Each point is reached from the start by the listed moves, each made 0, 1 or 2 times, or once backwards (-1), plus a little noise. Say if it took an odd or an even number of moves. Then give how often each move was made.
In the rows, zero is written as 128.

Moves:
(1): [180 135 123 105 105]
(2): [125 167 129 125 137]
Start: [122 130 132 126 140]
Points:
[224 183 119  76 104] => odd (2, 1)
[227 143 120  81  96] => even (2, 0)
[170 214 127  96 135] => odd (1, 2)
[ 66 162 138 148 174] => even (-1, 1)

Moves:
(1): [148 126 116 133 126]
(2): [130 157 114 125 159]
(3): [156 138 156 136 123]
(4): [125 115 119 164 142]
Start: [132 138 127 144 138]
Points:
[159 118 202 195 112] => odd (-1, -1, 2, 1)
[216 227 152 121 172] => even (1, 2, 2, -1)
[196 178  84 228 218] => odd (2, 2, 1, 2)
[120  97 101 145 110] => odd (1, -1, -1, 0)

Moves:
(1): [182 127 126 132 142 140 115  99 122 137]
(2): [132 178 121 117 130 141 127 134 128 105]
(3): [119 149 199 155 123 123 127 122 143 112]
(4): [120 146 105 192 129 127 121 122 131 127]
(5): [122 123 137 124 168 117 128 137 110 128]
(6): [122 115 139 128 126 172 139 120 117 118]
(7): [147 139 125 125 145 116 190 117 138 123]
(8): [154 130 131 146 128 140 141 178 134 134]
Start: [121 118 119 147 123 119  94 109 139 135]
Points:
[184  16 117  93 178 197 211 195 101 159] => odd (0, -1, -1, -1, 1, 2, 1, 2)
[142 205  77 204 105 131 147  92 174 109] => even (0, 1, 0, 1, -1, 0, 1, 0)
[127 187 242  98 195 219 132 172 100  55] => odd (0, 2, 1, -1, 2, 2, 0, 1)
[135 229 183 249 144 212  56 229 126  76] => odd (0, 2, 1, 1, 1, 1, -1, 2)

Moves:
(1): [145 136 136 127 121 126 132 124 118 124 122 134 133]
(2): [124 155 125 133 141 124 123 124 136 128 130 128 130]
(3): [126 132 142 128 128 125 130 139 127 127 124 122 128]
(4): [131 121 129 164 122 120 130 120 136 127 131 117 133]
(5): [136 115 136 134 155 130 119 122 120 126 132 137 122]
(6): [128 129 130 130 128 145 125 123 125 128 122 127 129]
(7): [126 123 126 124 144 133 150 123 125 138 119 131 126]
(8): [130 124 111 142 135 137 128 146 136 118 123 133 138]
(9): [124 118 132 114 135 135 130 122 153 115 119 136 137]
(10): [136 121 135 128 133 123 118 129 125 154 125 136 135]
(11): [134 129 132 130 128 138 138 134 136 128 148 131 123]
Start: [148 138 135 143 120 140 135 131 129 128 116 142 129]
Points:
[151 126 152 136 234 194 112 154 130 129  56 183 154] => even (0, 1, 2, -1, 2, 2, 1, 2, 1, 1, -1)
[130 131 152 140 249 121 135 109 149 163  84 171 130] => even (-1, 2, 1, 0, 2, -1, 2, 0, 1, 1, -1)
[162 178 145 122 172 221 201 164 145  82  71 171 150] => odd (2, 1, 2, -1, 0, 2, 2, 2, 1, -1, 1)

Moves:
(1): [154 130 118 125 124 123 116 156 129 128 125 113 135 129]
(2): [126 145 136 110 131 126 131 130 127 123 121 116 127 125]
(3): [125 119 152 136 127 141 114 147 136 116 136 119 133 133]
(4): [136 142 128 151 127 144 132 131 130 110 118 131 132 129]
(5): [123 133 122 137 149 138 126 130 129 136 136 123 134 120]
(6): [125 118 119 132 130 161 109 136 104 121 120 144 119 132]
(7): [135 122 136 123 135 134 153 132 132 134 126 126 117 119]
(8): [118 141 127 141 129 123 122 167 131 127 133 145 126 148]
(9): [125 128 123 113 130 141 128 133 151 131 124 144 141 121]
(10): [132 137 139 126 114 134 122 128 131 152 123 125 125 128]
(11): [133 142 125 120 123 133 127 133 130 119 159 130 121 122]
(12): [137 127 132 125 139 124 123 118 126 127 129 143 131 141]
(13): [127 129 120 123 122 140 148 127 111 123 139 122 157 142]
(14): [131 121 120 122 125 131 121 115 150 141 127 114 105 160]
Start: [138 130 117 117 138 136 162 114 148 130 132 121 107 122]
Points:
[174 159 105  31 160 192  88 237 249 149 172  97  39 152] => odd (2, 2, 1, -1, 1, 1, 1, 1, 2, 0, 2, 0, -1, 2)
[138  93 175 167 112 190 141 137  95  68  92  91 123  92] => even (0, 0, 2, 1, -1, 1, 0, -1, -1, 0, -1, -1, 0, -1)
[151 121  89 140 108 163 204  61 126 160  92 100 140 109] => even (0, -1, -1, 1, 0, 0, 0, -1, 0, 1, -1, -1, 1, 0)

Moves:
(1): [147 132 134 131 131 114 132 132 130 139 120 129 132 131 136 128 133 126
 130 125]
(2): [125 162 126 133 122 123 126 117 126 140 126 137 139 123 135 123 132 127
 125 128]
(3): [124 123 146 122 141 131 137 132 128 125 126 121 120 109 120 119 144 127
 128 127]
(4): [129 120 131 148 119 121 124 125 130 131 122 131 124 128 123 136 130 132
 127 125]
(5): [122 146 124 127 153 103 134 124 135 123 124 131 120 125 124 134 114 139
 135 127]
(6): [128 132 127 141 140 146 135 138 123 133 130 135 137 128 121 129 121 135
 116 133]
(7): [123 124 135 125 123 128 160 124 131 124 118 143 123 131 125 120 128 136
 123 135]
(8): [121 135 128 122 131 126 128 147 121 126 131 139 125 133 130 127 134 128
 123 123]
(9): [124 139 139 129 127 139 127 125 145 127 127 122 128 140 124 137 133 139
 130 129]
(10): [122 127 125 125 125 123 134 125 129 147 136 125 130 128 126 125 129 136
 132 120]
(11): [128 129 125 143 126 127 132 135 136 120 142 120 131 118 131 131 126 125
 132 117]
(12): [145 127 126 125 134 126 125 117 142 127 137 150 136 134 113 123 137 125
 125 121]
(13): [112 126 126 129 130 119 127 131 127 121 122 125 152 137 129 124 131 129
 121 120]
(14): [124 131 139 133 127 127 124 121 118 121 140 126 119 145 128 128 124 120
 128 129]
(15): [127 128 136 127 135 134 134 120 130 132 125 138 130 123 146 141 126 123
 124 124]
(16): [131 125 130 117 121 125 136 137 117 129 130 132 142 129 120 157 125 130
 130 123]
(17): [126 131 108 132 136 135 140 120 126 121 137 131 124 128 134 129 160 129
 130 136]
(18): [132 130 134 127 122 126 125 121 126 119 142 138 128 123 135 120 125 145
 128 136]
(19): [130 125 130 133 127 137 127 134 121 126 130 136 131 133 132 118 125 129
 159 133]
(20): [126 119 135 129 127 117 117 135 142 133 138 130 131 130 132 136 129 111
 130 160]
Start: [138 126 113 138 123 143 141 119 123 121 140 124 127 141 114 132 118 141
 126 126]
Points:
[ 91 249  44 164 210 154 144  78  92  93 133 230 198 179 160 135 146 168
 152 100] => odd (-1, 2, -1, 0, 2, 1, -1, 1, 0, -1, -1, 1, 2, 0, 2, 0, 2, 0, 2, -1)
[154 150 146 160 143 184 193 125 185 108 208 170 188 175  76 183 168 109
 191 177] => odd (0, 1, 1, -1, 0, 1, 1, -1, 2, 0, 2, 2, 0, 1, 0, 2, 1, -1, 2, 2)
[129 172 184 201  93 113 174  88 170 106 142 236 220 184  95 160 106 153
  77 131] => even (0, 2, 0, 2, 0, 1, 2, 0, 1, -1, 1, 2, 2, 1, 1, 1, -1, 1, 0, 1)
[103  88 132 161 118 103 168 105 100 137 175 132 156 146  68 204 131 115
  92  51] => odd (-1, 0, 1, 2, 0, 0, 0, 0, -1, 2, 1, 1, 1, 2, 1, 2, 0, -1, -1, 0)
[120 157 153  95 158  72 194 165  78  90 110 168 176 219 145 180 118 104
 146  88] => even (2, 0, 0, -1, 1, -1, 1, 2, 0, -1, 0, 0, 2, 2, 1, 2, 0, -1, 1, 0)
[ 69 199 118 207 161  74 223  98 118 126 179 212 128 162 163 116  70 180
 102  92] => even (0, 1, -1, 1, 2, 1, 2, 2, -1, 2, 2, 0, 1, 2, 2, -1, 0, 1, 0, 0)

Moves:
(1): [153 131 116 136 133 122 128 130 139 127 117 123 129 144 122 116 131 126
 131 124 126 119 143 132 126 127 122]
(2): [128 144 128 126 130 129 120 128 126 124 127 124 133 127 131 129 128 125
 124 134 131 121 126 138 132 124 127]
(3): [135 128 137 133 130 129 129 128 124 117 121 130 127 126 128 124 126 134
 126 123 124 129 131 129 135 112 128]
(4): [118 123 121 139 120 119 121 128 122 126 118 127 134 130 118 120 138 109
 126 130 135 125 128 106 132 130 132]
(5): [131 121 118 127 142 134 126 131 131 126 134 135 142 130 121 122 142 127
 131 132 134 126 126 132 134 125 123]
(6): [126 120 123 130 130 132 130 127 115 119 137 130 129 137 128 128 124 128
 129 123 133 130 126 126 127 131 127]
(7): [132 141 126 123 126 121 135 123 131 126 129 126 118 130 121 121 127 136
 126 128 140 134 123 134 123 129 139]
(8): [141 123 122 116 113 122 130 135 133 119 129 119 118 128 133 132 131 129
 131 132 132 140 128 145 120 122 133]
(9): [133 130 127 119 126 136 129 133 142 118 127 138 134 134 123 125 128 131
 120 127 140 124 130 122 133 130 134]
(10): [139 131 121 126 128 123 124 131 124 136 130 136 126 129 115 124 127 131
 128 120 121 124 129 131 139 128 130]
(11): [122 127 138 129 127 130 132 137 123 132 142 135 128 124 135 127 136 134
 130 134 123 120 135 127 128 113 135]
(12): [119 110 123 135 132 119 122 138 125 130 120 139 122 128 133 130 121 129
 130 128 126 128 137 136 127 128 137]
(13): [133 137 129 115 129 126 126 119 129 122 125 143 135 141 140 125 137 145
 137 135 134 140 123 129 124 127 130]
(14): [122 132 137 118 131 131 124 136 137 121 125 122 137 146 120 134 131 122
 122 130 125 134 144 129 125 125 130]
(15): [131 132 137 129 133 144 140 128 117 137 116 127 119 125 150 137 126 115
 116 136 118 134 120 139 124 131 138]
(16): [133 137 122 119 143 130 136 133 124 124 128 126 134 126 124 135 124 132
 123 129 127 128 126 117 123 118 123]
(17): [124 134 132 127 133 120 126 115 115 118 131 131 118 117 134 131 155 131
 115 121 133 130 128 125 128 131 123]
(18): [128 139 129 132 129 130 122 130 130 129 129 117 125 124 128 130 134 126
 127 126 124 132 125 125 131 134 136]
(19): [126 136 118 128 123 144 118 126 128 124 113 123 122 137 121 141 132 121
 157 115 124 129 115 142 113 132 134]
(20): [126 139 137  97 134 136 124 135 115 125 119 110 118 138 117 120 139 131
 114 134 136 119 128 119 155 144 134]
(21): [148 122 130 123 139 127 125 137 138 129 127 111 128 136 118 147 123 108
 136 126 144 130 149 119 136 121 147]
(22): [135 125 137 135 130 131 126 134 129 123 133 136 114 128 127 132 125 126
 120 143 128 130 142 131 140 117 115]
(23): [126 128 130 131 130 134 122 134 123 143 126 123 126 122 127 121 132 131
 125 120 132 131 139 129 125 122 110]
(24): [131 119 131 138 131 133 133 131 131 133 133 127 135 131 122 133 136 147
 115 142 130 128 123 134 136 123 122]
Start: [134 142 140 126 124 126 135 126 104 136 139 121 130 124 125 132 126 116
 125 122 136 109 127 123 129 129 120]
Points:
[136 175 113 131 150  97 150 131  91 128 151 206 142 106 114 153 175 131
  82 180 165 121  94 110 138  86 163] => odd (-1, 1, -1, 2, 1, -1, 2, 0, 1, 2, 1, 1, 1, 0, 1, 2, 1, 0, 0, -1, 0, 1, -1, 1)
[ 81 142  84 142 146 112  82 145  20 118 172 225 140  95 156 137 241 123
 159 110 121 140 115 109  97  90 105] => odd (-1, 0, -1, 2, 2, 1, -1, 1, 0, 2, 2, 2, 2, 0, 0, 2, 2, 2, 1, -1, -1, 1, 1, -1)
[136 129 149  60 114  94 155  94  48  24 169 155  89 117 160 110 189 131
  77 155 222 141 108 102 164 123 142] => odd (-1, 0, 1, 1, 1, 2, 1, 2, 1, -1, 0, 0, 1, -1, 0, 0, 2, -1, -1, 1, 0, 1, -1, -1)
[133 115 134 100 171 120  78 134 119 137 132 155 123 156  79 230 172 127
 181  88 137 118 152 130 146 145 174] => even (-1, -1, -1, -1, 0, -1, -1, -1, 0, 2, 0, 2, 1, 1, -1, 0, 2, 0, 2, 0, 2, 0, -1, 1)
[122 132 120 124 125 100 105 166 104 176 145 182 158 156  72  40 211 241
 140 141 151 110 115 142 183 116 162] => odd (0, -1, 1, 1, 2, -1, 2, 0, 0, 2, 2, 2, 2, 0, -1, -1, -1, 2, 0, 1, -1, -1, 1, 2)
[126 126 169  46 110 138 141 188  99 105 109 113  73 229  86 141 115 164
 126 165 163 140 169 164 144 124 179] => odd (0, -1, 0, 0, -1, 1, 2, 1, 0, 0, 1, 2, 1, 2, 0, 0, -1, -1, 1, 2, 0, 1, 0, 1)
[141 175 178  27 111 147 107 200  58 133  26  88  83 177 141 187 157  65
 175 103 162 167 183 145  89  60 249] => even (-1, 0, 2, 2, -1, -1, 1, 2, 0, 1, 2, 2, 2, 2, 2, 1, 0, -1, 2, 1, 2, -1, 2, -1)
[208 245 156  39 214 181 158 162 108 107 125 102 118 211  83 152 141  74
  68 155 168 128 174  95 167 130 154] => odd (1, 0, -1, 0, 1, 1, 2, -1, 1, 1, 0, -1, 1, 2, 2, 2, 0, 1, 0, 1, 1, 2, 0, -1)
